Each row is a point. The ring and each string are closed loops that go straight from each point to the next, and from the last back to the first. Before rounding, they use only three directions, however many columns there are. Count how often each string passes through the ring. Passing back the other way cancels.
In the rows, zero is written as 128.

Ring:
[[132 127  91 167]
 [142 111 113 119]
 [147 106 133  85]
 [149 109 153  57]
 [149 122 156  58]
 [143 141 140  93]
 [134 154 121 133]
 [123 162 101 178]
 [118 157  86 204]
 [121 148  82 202]]
String, 32 rows:
[[107 172  67 249]
 [ 97 168  79 248]
 [114 150  96 196]
 [130 139 100 162]
 [138 134  91 159]
 [140 130  78 172]
 [134 124  77 181]
 [122 120 101 170]
 [125 125 121 140]
 [137 130 117 128]
 [151 115 106 115]
 [155 101 117  91]
 [148  92 148  61]
 [139  99 166  55]
 [137 116 149  82]
 [146 123 126 100]
 [158 116 126  80]
 [158 108 162  31]
 [147 114 185  21]
 [136 127 175  55]
 [135 133 148  93]
 [133 138 166  74]
 [136 138 134 111]
 [145 134 113 120]
 [150 147 115 113]
 [137 164 120 132]
 [122 168 122 154]
 [122 156 119 155]
 [131 141 118 139]
 [143 142  95 148]
 [131 161  77 196]
 [105 177  74 245]]
Times through: 5

Ring (10 x 6):
[[126 167 152 156 119  71]
 [106 162 158 140 103  77]
 [101 154 156 123  94  92]
 [106 131 136  88  80 123]
 [125 108 106  62  71 146]
 [153  91  75  52  72 159]
 [171  96  71  65  89 158]
 [177 117  89  94 113 145]
 [171 139 111 123 129 124]
 [150 161 138 152 132  89]]
String:
[[120 183 170 174 131  61]
 [120 172 170 144 131 101]
 [125 153 145 128 111 101]
 [120 146 133 130  93  79]
 [102 154 147 137  86  64]
 [ 78 171 180 142  92  66]
 [ 80 171 188 128 104  97]
 [114 147 149 110 102 117]
 [130 136 128 105  99 119]
 [126 129 121  97  87 117]
 [121 115 108  81  69 119]
 [109 103 107  52  54 142]
 [113  99 107  40  59 164]
 [125 109 115  52  80 171]
 [137 130 123  94 101 136]
 [139 128 118  95 100 133]
 [147 112  97  81  87 136]
 [166  78  48  51  59 144]
 [190  56  20  24  57 177]
 [183  88  62  52  93 179]
 [164 123 109  85 119 164]
 [151 133 119 101 114 139]
 [152 123 102 100  97 121]
 [181 109  70  98  99 123]
 [186 126  88 115 123 126]
 [181 150 120 136 149 127]
 [162 166 148 144 157 126]
 [146 153 141 128 130 120]
 [148 141 119 126 111 102]
 [149 145 117 138 110  85]
 [146 153 122 156 111  62]
 [134 176 148 185 124  37]]
Times through: 5

Ring (10 x 8):
[[109 204 124 151  84 158 115 128]
 [ 98 199  93 158 104 143 110 156]
 [101 162  71 146 137 119 114 176]
 [116 120  73 122 153 107 124 170]
 [137  82  95  93 155 105 137 145]
 [153  68 122  77 144 112 146 119]
 [165  75 156  73 122 127 151  93]
 [165 116 183  91  91 150 147  76]
 [151 152 181 112  76 161 138  81]
 [133 182 163 131  73 165 128  96]]
String, 28 rows:
[[172  99 177 101 117 128 148 107]
 [171 105 181 101 110 134 148 100]
 [149 122 150 106 109 137 138 108]
 [142 110 139  81 104 144 141  86]
 [168 111 197  73  74 164 152  45]
 [171 144 216 104  64 168 147  58]
 [146 155 185  92  55 179 140  46]
 [127 155 140 103  80 162 131  83]
 [132 154 139 122  98 146 129 113]
 [125 161 130 122  95 149 126 113]
 [139 173 157 147  96 145 127 129]
 [111 233 143 174  71 166 111 132]
 [120 210 141 170  89 151 115 145]
 [128 166 132 141 107 138 124 138]
 [113 163 103 132 112 138 120 139]
 [133 167 137 150 112 133 124 149]
 [101 194  87 173 125 126 108 186]
 [ 79 179  35 159 146 114 103 201]
 [ 88 147  38 132 150 112 111 181]
 [110 131  75 117 138 119 122 154]
 [131 134 113 127 131 121 128 150]
 [123 118  93 109 136 120 129 142]
 [118  75  55  84 167  98 132 155]
 [135  41  64  69 183  86 141 154]
 [147  44  93  67 168  95 146 136]
 [140  36  83  45 159 105 147 112]
 [139  85 110  77 132 123 140 111]
 [153 125 154 119 117 130 138 125]]
Times through: 1
String (23 x 8):
[[137 125 121 121 131 121 131 144]
 [124  89  80  84 146 113 134 133]
 [142  35  81  55 170  96 146 129]
 [136  68  96  65 142 117 142 111]
 [141 126 135 112 118 131 134 123]
 [174  95 178  99 119 127 149 107]
 [185  81 197  81 109 134 156  81]
 [158 129 169 116 106 137 140 111]
 [147 117 151  89  99 146 141  87]
 [150 142 162 120 100 143 136 110]
 [168 167 216 132  68 164 140  85]
 [150 182 195 135  64 169 133  86]
 [140 170 161 137  90 150 129 116]
 [116 176 125 126  87 156 122 110]
 [ 84 225  98 146  68 173 107 114]
 [ 85 204  82 142  89 157 108 131]
 [119 157 112 127 110 138 123 133]
 [128 184 137 164 109 136 120 157]
 [117 185 114 166 118 130 115 170]
 [122 147 109 127 120 130 125 142]
 [ 92 141  45 124 145 115 115 170]
 [ 84 118   7 121 178  92 112 201]
 [128 118  89 131 158 100 126 180]]
Times through: 1

Ring:
[[140 150 101 127 154 102 162 152  62]
 [127 147 114 108 170  98 171 156  89]
 [114 141 127  98 174 106 164 150 118]
 [106 136 130 118 158 129 130 133 125]
 [108 134 127 134 141 144 109 121 123]
 [124 135 118 140 116 159 101 109 127]
 [144 139 109 125 107 157 122 112 134]
 [160 145  99 118 108 144 145 122 119]
 [163 149  91 129 115 131 150 131  86]
 [155 151  90 139 130 116 151 141  57]]
String:
[[112 140 135  74 181 106 179 152 150]
 [111 142 136  66 197  89 196 165 140]
 [116 146 120 108 184  90 171 162  83]
 [129 145 107 140 146 118 136 140  71]
 [137 146 108 118 148 115 156 143  92]
 [139 148  99 143 139 117 139 140  61]
 [150 153  83 167 132 110 136 144  15]
 [161 155  84 142 132 108 158 147  39]
 [158 151  98 106 138 112 176 146  94]
 [145 146 107 109 139 122 161 139 109]
 [150 148 103 111 138 118 165 142  99]
 [163 155  85 133 134 106 166 149  47]
 [152 154  81 169 132 108 137 146   8]
 [140 150  90 168 137 113 127 142  21]
 [135 146 106 132 143 119 142 139  80]
 [131 145 109 127 149 116 146 142  85]
 [124 144 112 134 154 115 139 142  78]
 [130 143 114 118 146 123 146 137 107]
 [117 140 129  87 170 111 168 147 138]
 [ 95 135 143  93 181 115 151 144 147]
 [ 93 133 133 140 158 135 104 127 111]
 [113 137 119 146 140 138 109 125  97]
 [129 141 117 114 142 130 143 133 121]
 [115 136 130 104 150 134 139 130 147]
 [ 91 130 138 133 151 146  99 119 136]
 [ 96 133 129 150 147 143  94 121 107]
 [114 138 117 148 141 135 110 127  90]
 [127 141 118 114 147 126 145 135 117]]
Times through: 3
String:
[[133 145 113 109 153 114 161 144 105]
 [127 146 125  69 183  91 200 163 131]
 [108 144 138  57 210  78 209 174 138]
 [107 140 127 117 173 109 146 147 101]
 [127 142 116 118 146 125 143 136 111]
 [118 139 128  95 160 122 156 139 141]
 [110 136 133  99 158 129 143 134 149]
 [124 139 124 102 147 131 147 132 141]
 [ 97 128 131 156 127 165  73 104 126]
 [110 132 117 176 113 167  65 102  97]
 [126 138 111 151 120 150 103 116 100]
 [135 141 114 118 130 139 136 126 124]
 [145 139 116 101 114 154 140 115 163]
 [155 140 105 124  94 166 122 106 142]
 [147 143 100 143 108 150 118 117 100]
 [145 144 107 117 126 135 146 129 115]
 [167 148 100  92 118 133 174 132 135]
 [178 152  87 114 108 131 167 132  98]
 [159 150  86 155 113 131 131 130  52]
 [145 147  98 142 128 127 135 133  71]
 [151 149 101 111 140 113 169 145  92]
 [153 154  93 123 148  99 173 155  56]
 [139 153  89 166 148 100 138 152   7]
 [132 148 102 144 151 109 142 146  52]]
Times through: 5

Ring (8 x 12):
[[131 110 109 141 111  85 117 143 114 141 147 158]
 [134  67 102 183 109  99 148 142 138 190 124 133]
 [140  50 109 204 108 116 167 142 159 204 106 116]
 [139  62 116 200 107 126 168 143 165 187 102 113]
 [134  99 125 172 106 130 153 143 159 140 110 124]
 [134 142 138 130 110 116 119 146 135  89 133 149]
 [138 155 142 111 115  98  98 149 115  77 151 166]
 [137 147 132 111 115  85  94 148 105  92 158 172]]
String, 27 rows:
[[151  59 114 182 118  83 134 149 126 201 135 142]
 [129  94  98 150 110  78 121 142 111 163 147 157]
 [112 128  95 131 102  97 124 136 119 118 141 156]
 [126 117 112 144 107 104 128 141 129 126 134 148]
 [154 119 144 134 122  84 100 154 112 123 152 163]
 [132 125 123 135 110 100 118 145 124 115 140 154]
 [118 142 112 123 104 105 119 139 123  96 140 156]
 [142 173 151  94 118  92  83 152 106  55 160 176]
 [155 168 168  99 124  93  79 158 108  58 160 175]
 [118 174 125  98 105 106 102 141 116  55 148 167]
 [114 148 110 121 102 110 121 137 126  89 138 155]
 [141 128 136 135 115 101 113 149 125 110 141 154]
 [163 142 166 117 127  87  86 160 109  90 158 170]
 [164 144 165 112 128  80  79 160 102  90 163 175]
 [138 116 126 143 113 100 120 146 126 126 138 151]
 [117 133 105 129 104 101 122 138 122 109 140 155]
 [115 137  99 120 105  88 112 138 109 110 150 165]
 [129 110 112 148 108 101 129 142 129 136 134 147]
 [149  80 123 168 118  89 127 149 126 173 136 145]
 [145  51 105 190 115  86 143 146 131 213 129 136]
 [125  57  85 190 104 100 159 137 141 205 119 129]
 [151  20 105 221 115  98 166 146 150 246 112 117]
 [146  18  99 225 112 103 173 143 155 249 107 113]
 [114  80  84 177  99 112 160 133 145 175 116 129]
 [118  94  94 165 101 110 149 136 140 157 122 135]
 [117  72  82 181 100 106 159 134 142 186 118 130]
 [154  27 108 209 118  86 152 148 137 240 124 128]]
Times through: 1
String:
[[116 132  96 120 106  80 108 138 102 118 155 169]
 [146 105 121 137 120  68 101 150 100 149 159 169]
 [153  98 130 146 122  73 105 153 107 154 154 163]
 [137 108 120 148 112  96 123 146 125 138 138 150]
 [126 120 111 139 108  98 123 141 123 125 139 153]
 [117 138 105 121 105  93 113 139 113 106 148 163]
 [137 156 130  96 118  70  79 150  89  84 172 185]
 [166 151 166 100 132  65  65 162  88  85 176 187]
 [162 137 161 119 127  83  86 159 107  99 159 170]
 [136 126 129 136 112 102 117 146 126 113 139 152]
 [117 143 113 125 103 110 122 139 128  94 136 153]
 [116 167 124 109 103 117 114 140 128  61 138 157]
 [135 152 145 125 110 123 118 147 138  74 131 148]
 [148 127 154 147 114 126 128 151 149 101 123 137]
 [149 105 143 161 115 118 134 150 146 132 122 135]
 [128 114 117 151 106 114 136 141 139 128 126 140]
 [115 123 106 147 100 121 142 136 143 116 122 138]
 [117 124 114 153  99 136 151 137 156 110 112 129]
 [147 107 148 168 111 136 146 149 163 124 109 123]
 [154 107 153 163 116 124 135 152 153 126 118 131]
 [147 112 142 154 115 114 129 150 142 125 127 139]
 [128 127 122 141 107 113 129 142 136 111 130 145]
 [119 150 120 122 104 114 121 140 130  83 135 152]
 [134 173 145  99 113 104  94 148 116  53 151 168]
 [125 176 132  93 110  98  93 145 109  54 156 173]
 [150 169 156  90 123  79  71 156  94  62 170 184]
 [164 143 162 109 130  71  74 161  94  95 170 181]
 [143 119 131 137 116  91 111 149 118 124 146 158]
 [125 122 112 137 107 100 123 141 124 121 139 153]
 [115 130 101 129 103  97 121 137 119 115 142 157]]
Times through: 5

Ring (8 x 14):
[[113 151 150  93  67 102 178 169 119 144 149 164  97 121]
 [121 154 142  79  54  82 172 188 121 140 156 169  67 121]
 [141 147 128  96  85  86 148 168 129 133 157 149  78 123]
 [170 144 128 130 155 110 108 109 128 143 169 119 137 123]
 [177 137 130 163 201 140  94  64 131 144 163  96 189 124]
 [160 124 126 179 200 159 109  57 141 130 140  90 204 129]
 [124 115 125 171 153 164 150  88 149 113 111 104 183 132]
 [111 129 138 138 109 141 171 126 137 124 121 133 146 128]]
String, 27 rows:
[[143 135 140 155 164 148 132  84 130 141 145 113 183 125]
 [121 119 134 172 157 169 152  81 143 121 115 106 195 130]
 [ 93 104 121 169 117 171 184 111 160  94  83 113 167 136]
 [101 116 125 146 101 148 180 131 151 104 101 126 140 133]
 [126 133 132 131 113 127 157 130 136 126 133 131 133 127]
 [132 152 153 114 113 117 152 129 115 154 159 146 137 119]
 [125 164 166  92  88 103 164 150 103 168 170 165 120 115]
 [107 168 168  68  44  86 188 188 101 164 166 186  82 114]
 [103 155 151  72  33  85 194 199 117 142 148 180  65 120]
 [111 133 127 107  67 107 178 172 140 116 126 150  87 128]
 [129 145 137 106  90 103 158 155 127 136 150 148 103 123]
 [140 162 150  85  86  85 150 163 110 158 176 162  92 117]
 [133 166 144  54  38  55 166 210 112 151 176 182  35 117]
 [123 142 119  79  40  72 173 207 138 116 142 163  36 126]
 [132 135 120 111  88 101 155 161 140 118 138 140  88 128]
 [141 139 131 125 120 116 142 130 132 133 148 131 126 125]
 [166 157 143 114 141 101 116 119 114 160 182 135 131 118]
 [188 161 140 117 165  95  91 105 112 167 198 126 136 117]
 [195 147 125 139 189 108  79  86 126 151 185 106 151 122]
 [168 130 117 152 171 128 107  92 141 128 151 103 155 128]
 [153 132 125 146 154 130 124 102 137 130 146 113 152 127]
 [171 146 139 147 183 130 103  79 122 154 171 111 177 121]
 [192 147 143 170 234 147  74  35 118 166 183  91 221 120]
 [183 127 129 198 249 172  78  17 135 143 155  72 243 127]
 [153 105 112 208 217 185 111  37 159 108 114  69 227 135]
 [132 122 121 152 136 141 146 110 147 114 123 114 151 131]
 [143 134 135 149 153 140 134  97 133 135 143 116 166 126]]
Times through: 5
